Each row of a before or after table is a point. The points were changed in one or more steps. Then noise was added and the rows were shuffled. The steps act on columns, c1 being the first. What was done? A step turns or swaps two columns, mirrors them in a line or flattens them onto one, adds a multiple of one to another, or multiplies or shifts one. Angles are multiples of 10 degrees, from the lower column toward the higher: turns from -170 to 170, lines from 10 to 170 but not 90. Use the fewest steps. Two steps may share a column if one is a turn and the other turns, adds or multiplies; they go together, in the order done. Otherwise the lowest column goes first.

Before:
|  -2 |   3 |
|  38 | -34 |
|  -7 | -18 |
| -27 | -16 |
| -25 | -45 |
| -40 | -34 |
|  18 |  11 |
|  -7 |   2 |
|   8 |   4 |
| -45 | -33 |
|  33 | -54 |
After (11 x 2):
| -36 |  37 |
| -62 | -15 |
| -16 |  12 |
|   1 | -22 |
|   4 | -10 |
| -43 | -26 |
|   5 |   1 |
|   6 |   7 |
| -19 |  46 |
| -17 |  55 |
|  -9 |  33 |
Steps: turn c1 and c2 by -110 degrees

Before, 14 rows:
|  29 | -51 |  51 |
|  30 | -21 |  12 |
| -85 | -25 |  30 |
|   0 |  -8 |  -7 |
|  26 |  21 |  16 |
| -13 | -15 |  -6 |
|   0 | -37 |  41 |
| -15 |  24 |  11 |
|  11 | -30 |   1 |
|  28 |  -9 |  -4 |
|  13 | -36 |  -4 |
| -17 |  32 |  -9 |
|  11 |  41 |  37 |
|  25 |  38 |  25 |
After:
| -10 | -27 |   1 |
|   8 |  35 | -10 |
|  36 |  25 |  36 |
| -26 | -30 |  41 |
| -12 | -57 |  52 |
|  10 | -34 |  12 |
| -13 | -36 |  -2 |
| -81 |  36 |  30 |
|  -6 |  -7 |  -8 |
|   5 |  27 |  11 |
|  14 | -25 |  -4 |
|  42 |  15 |  24 |
|  33 |   0 |  18 |
| -18 |  -2 |  -5 |
Steps: turn c1 and c2 by -40 degrees

Before (11 x 6):
|  -4 |  -7 | -11 |   6 |   0 |  -2 |
|  -9 |   3 |  21 |  16 |  -7 |   8 |
|  -1 |  -2 | -17 |  21 |  24 | -16 |
|  -2 |   3 |  15 |  23 | -14 | -19 |
|   9 |  -8 |  23 | -13 |  16 | -24 |
| -12 | -21 |  -7 |  29 |   6 |  -4 |
|  33 | -10 |   6 |  14 |  39 |  30 |
|  12 | -14 | -18 |  38 |  15 |  17 |
| -11 |  -3 |  -6 |  23 |   5 |  -7 |
| -13 |   5 |  12 |  32 |  12 |   8 |
|  -3 |  13 |   0 | -20 | -20 | -31 |
After (11 x 6):
|  -9 | -18 |  23 |  41 |  11 |  -5 |
|  14 |   5 | -17 |  95 |  -5 | -23 |
|  30 | -16 |   6 |  35 | -18 | -46 |
|  -2 |  15 | -19 |  53 | -29 |   2 |
| -13 | -13 |  -8 |  71 |  -7 |   2 |
|  -1 | -10 |  16 |  57 |   2 |  23 |
|  -4 |  15 |  -1 | -49 |   1 |  38 |
| -12 |   3 |  -7 |  58 |  -7 |   3 |
|  -5 |   4 | -10 |  14 |  -2 |   3 |
| -13 |  -8 |  12 |  81 |  -8 | -12 |
|   8 | -31 |  25 | -31 | -25 |  14 |
Steps: add -1 times c3 to c2; multiply c4 by 2.5; turn c5 and c6 by -150 degrees

Before:
|  -7 | -14 | -22 |   1 |   6 |  30 | -20 |  28 |
|  19 |  -2 |  10 | -14 |   8 |  -1 |  -6 |  23 |
|  14 | -15 |  -4 |  -7 |   6 | -29 | -20 |   8 |
|   1 | -28 | -21 |   8 |   2 |  18 | -11 |  27 |
|  -5 | -13 |  31 |  -3 |  13 |  33 | -49 |  13 |
|  27 |   8 | -23 |   0 |  63 | -57 | -32 | -12 |
| -42 |  18 | -18 |  -3 |  -2 |  34 | -40 | -10 |
|  18 |  34 | -22 | -14 |  10 |  37 | -18 |  28 |
|  -2 |  -4 |   0 |   1 |   2 |  31 | -25 |  14 |
|  20 | -30 |  15 |  30 |   6 |  16 | -44 |  17 |
| -15 |   8 | -23 |  50 |  19 |   9 |  32 |  27 |
|  17 | -29 | -22 | -15 |  12 |  19 | -47 | -95 |
|  19 |   0 |  14 |   1 |  41 |  18 | -44 |  31 |
|   8 |  27 | -21 |  46 |   5 |  38 | -38 |  27 |
After:
|  -8 |   7 |  38 | -40 |  19 |   9 |  32 |  40 |
|  12 |   7 |  21 |   9 |  64 | -56 | -32 |  -7 |
|  -1 |  -3 |   1 |   0 |   3 |  32 | -26 |  14 |
| -16 |  19 |  16 |   9 |  -1 |  34 | -40 |  -5 |
|   0 | -28 |  22 |  -1 |   1 |  19 | -11 |  33 |
|  -4 | -14 |  22 |   7 |   5 |  30 | -19 |  35 |
|   2 |  28 |  35 | -38 |   6 |  39 | -37 |  37 |
|   6 |  -1 | -14 |  11 |   8 |  -2 |  -6 |  21 |
|  -1 | -11 | -30 |  -8 |  13 |  33 | -50 |   4 |
|   8 | -28 |  17 |  23 |  13 |  20 | -47 | -92 |
|   8 |  33 |  15 |  19 |  10 |  36 | -17 |  32 |
|   5 | -15 |   1 |   9 |   7 | -28 | -19 |   6 |
|   7 | -30 |  -4 | -34 |   3 |  16 | -43 |  16 |
|  10 |   1 | -12 |  -5 |  41 |  20 | -43 |  29 |
Steps: multiply c1 by 0.4; turn c3 and c4 by -160 degrees; add 0.3 times c3 to c8

Before (14 x 11):
| -44 | -54 |  53 |  -5 |   0 |  -4 |   0 |  36 | -22 |  37 |  -2 |
| -10 | -14 |  65 | -25 |   0 |   8 |  11 | -31 | -19 |  25 |  38 |
|  28 |  15 |  53 |   5 |  15 | -26 | -19 |   9 |  41 | -37 |  28 |
|  21 | -20 | -12 | -31 | -12 |  -3 | -30 |  32 |  27 | -24 |  40 |
|  20 |  31 | -10 | -23 |  47 |   3 | -19 |  31 | -31 | -38 |  31 |
|   4 |  16 | -17 |  -5 | -13 |  52 |   6 |  50 |  28 |  -9 | -18 |
| -50 | -32 |  39 |  40 |  49 | -29 | -48 | -14 |  48 | -35 | -49 |
|  13 |  40 | -22 |  -4 |   7 |  54 |  -8 |  -5 | -18 | -39 |   1 |
|  13 |   3 |  31 |  15 |  49 | -25 |  13 |  39 |  11 |  31 |  20 |
|  20 | -14 |  -3 |   8 |  58 | -38 |  20 | -14 | -34 |  -6 |   2 |
|  26 | -37 |  63 | -14 |  43 |  17 |  -9 |  11 |  10 |   7 |   1 |
|   2 |  38 |  11 | -19 |  16 |  14 | -60 |  -8 | -24 |  11 | -16 |
| -58 |   3 |  23 | -32 |  -4 |  54 |   8 | -16 |  35 |  36 |  -1 |
|  -5 | -44 | -11 |  10 |  13 |  13 | -60 |  15 | -27 |   6 |  46 |
After, 14 rows:
|   7 |   5 |   5 |  -6 | -23 |  -7 | -60 | -11 |  21 |   9 |  21 |
|  -2 |   8 |  11 |   4 |  26 | -10 | -46 |  34 |  38 | -43 | -25 |
|   1 | -17 |  21 | -11 |  -5 |  30 |  10 |  51 | -32 | -11 |  15 |
|   7 |  15 |  45 |  16 |  -7 | -25 | -24 | -27 | -37 | -48 | -35 |
|  15 |  11 | -11 |  37 |  50 | -27 | -18 | -11 |  33 | -14 |   4 |
| -30 | -26 |   5 | -32 |  11 |  41 |  -3 | -24 | -32 |  64 |  -6 |
|   3 |  -8 |  30 | -20 |  16 |  13 |   1 | -66 |  26 |  26 | -34 |
|  26 |  11 |  48 |  36 |  36 | -21 |  -9 |  15 |  -6 |  22 | -22 |
|  -1 | -17 |   3 |  17 | -35 |  27 | -50 |  19 |  36 |   5 | -39 |
| -60 |   4 |  20 |  56 | -13 |  -8 | -51 | -35 | -54 |  -5 |  36 |
|   5 |  -3 |  13 | -31 | -13 |   9 | -26 |  31 | -21 | -33 | -43 |
|  26 | -17 |  56 |  11 |  25 |  29 | -34 | -30 | -11 |  -6 |  -2 |
|  -8 | -11 | -19 |  -2 |   0 |  22 | -11 |  12 |  20 | -42 |   2 |
| -21 |  -6 |  64 |  -5 |   1 |  21 |  -2 |  -5 |  21 |  54 |   7 |
Steps: turn c1 and c10 by -30 degrees; flatten c2 and c6 onto the line at 120 degrees; turn c3 and c8 by -40 degrees; turn c4 and c5 by -30 degrees; turn c5 and c7 by -40 degrees; turn c9 and c11 by -170 degrees

Before, 9 rows:
|  20 |  44 |  20 | -55 |  31 |  32 | -57 |  12 | -19 |  11 |  49 |  -2 |
| -12 |   0 |  41 |  -9 |  26 |  47 |  11 |  19 |  -6 |  28 |  11 | -15 |
| -14 |   4 | -11 |  -3 |  44 |  31 | -19 |   5 | -41 |  18 |   8 |  24 |
|   9 | -29 |  18 |   1 |  -3 |   5 |  27 | -42 |   5 | -13 | -50 | -23 |
| -11 |  28 |  -8 | -16 | -41 |  22 | -19 |   4 | -46 | -11 |   1 |  34 |
| -13 | -51 |  32 |  -3 |  54 | -14 |  -5 |   1 |  12 | -19 |  -7 |  19 |
|  51 |  38 | -16 |  24 | -33 | -18 | -10 | -46 |  10 |   0 |   4 |   2 |
| -24 | -33 |  10 |  33 |  24 |  22 | -47 | -31 |  12 | -20 |  41 |   9 |
| -13 | -29 |  -3 | -10 |  14 |  64 |  -1 |  29 |   4 |  12 | -11 | -10 |
After, 9 rows:
| -11 |  40 | -13 |  11 | -40 |  86 |   9 |   2 | -48 |  -5 |   1 |  16 |
| -11 |  -9 | -23 | -36 |  24 |  33 |  14 |  19 |  -4 | -11 |  11 | -12 |
|   8 | -39 |  -6 | -15 |   1 | -49 |  21 | -42 |  16 | -32 | -51 |  -6 |
| -27 | -25 |  28 | -19 |  26 | -15 | -45 | -31 | -14 | -31 |  40 |  25 |
| -12 | -31 | -12 |   8 |  12 |  19 |  -5 |  32 |   3 |  17 | -14 |   7 |
| -13 | -35 | -12 | -32 |  52 | -67 |  -9 |   1 |   8 | -50 |  -7 |  41 |
|  21 |  38 | -59 |  -3 |  30 |  87 | -37 |  11 | -44 |  -9 |  52 | -23 |
|  52 |  33 |  29 |   9 | -33 |  33 | -10 | -48 |   2 |  17 |   2 | -19 |
| -17 |  16 |   2 |  10 |  44 |  56 |   6 |   7 | -43 |  29 |   6 |  18 |
Steps: turn c2 and c12 by -30 degrees; add 1.5 times c2 to c6; add -1 times c3 to c10; turn c3 and c4 by -110 degrees; turn c7 and c9 by 30 degrees

Before (8 x 18):
|  13 |  -1 |  19 |  15 | -27 |  26 | -19 |  36 |  -5 |  67 |  -8 |  21 | -26 |  11 |  -5 | -16 |   7 | -12 |
|   1 |  48 | -14 |  13 |   2 |  29 |  -3 |  30 |   6 | -23 |  27 | -16 |   8 |  25 |   1 |  26 | -29 | -28 |
|  59 | -15 | -15 |  70 | -25 | -45 |  17 |  12 |   2 | -27 |  17 |  14 |   7 |  28 |  33 | -28 | -34 |   6 |
|   9 |  -9 |  29 |   6 | -21 |  22 |  37 |   1 |  -7 |   9 |  -2 |  -4 |  95 |  41 |  -7 |  33 | -33 |   0 |
|  -5 |  13 | -12 |  43 |  11 | -22 |  -4 |  12 |  55 | -24 | -29 |  17 | -39 |   6 |  -7 | -11 |  21 |  14 |
|  -4 | -16 |  -3 |  37 |  30 |  17 |  39 | -13 |  -7 |  15 | -42 | -31 | -38 |  31 |  77 | -24 | -19 | -14 |
|  25 | -13 |  -9 |  27 | -21 |  -5 | -36 | -47 |  35 |   6 |  37 |  15 | -13 | -17 |  -8 | -12 | -23 | -15 |
|  16 |   1 |  34 |   5 |  -9 |  20 |  35 |  33 |  10 | -21 |  30 |  25 |  51 |  15 |  10 | -21 | -31 | -13 |
After, 8 rows:
|  12 |  -2 |   6 |   6 | -28 |  25 |   3 |  37 |  -5 |  52 |  -8 | -47 | -14 |  11 |  22 | -16 |   7 |  18 |
|   8 |  -9 |  37 |  -2 | -22 |  22 |  22 |   2 |  -7 |   1 |  -2 |  -9 |  26 |  41 | -91 |  34 | -32 |   5 |
|  26 | -13 | -23 |   6 | -21 |  -4 | -13 | -48 |  36 |  17 |  37 |   2 | -13 | -18 |   9 | -12 | -23 |  30 |
|  -4 | -16 |  14 |   1 |  29 |  16 |   9 | -14 |  -7 | -20 | -42 | -28 |  59 |  31 |  63 | -24 | -19 |  40 |
|  59 | -16 |  -4 | -30 | -25 | -45 |  -2 |  11 |   2 |  -1 |  18 |  30 |  34 |  28 |   5 | -28 | -35 |  64 |
|  15 |   2 |  41 |  10 |  -8 |  21 |  24 |  32 |  10 |  12 |  29 |  30 |  27 |  15 | -45 | -21 | -31 |  10 |
|  -5 |  12 | -12 | -28 |  12 | -22 |  -6 |  13 |  55 |   3 | -30 |  29 | -20 |   6 |  34 | -12 |  22 |  36 |
|   1 |  48 | -11 |  21 |   2 |  29 |  -7 |  30 |   6 | -26 |  27 |  11 |   4 |  25 |  -7 |  26 | -28 |  22 |
Steps: flatten c3 and c7 onto the line at 30 degrees; turn c4 and c18 by 110 degrees; turn c10 and c12 by -60 degrees; turn c13 and c15 by -70 degrees
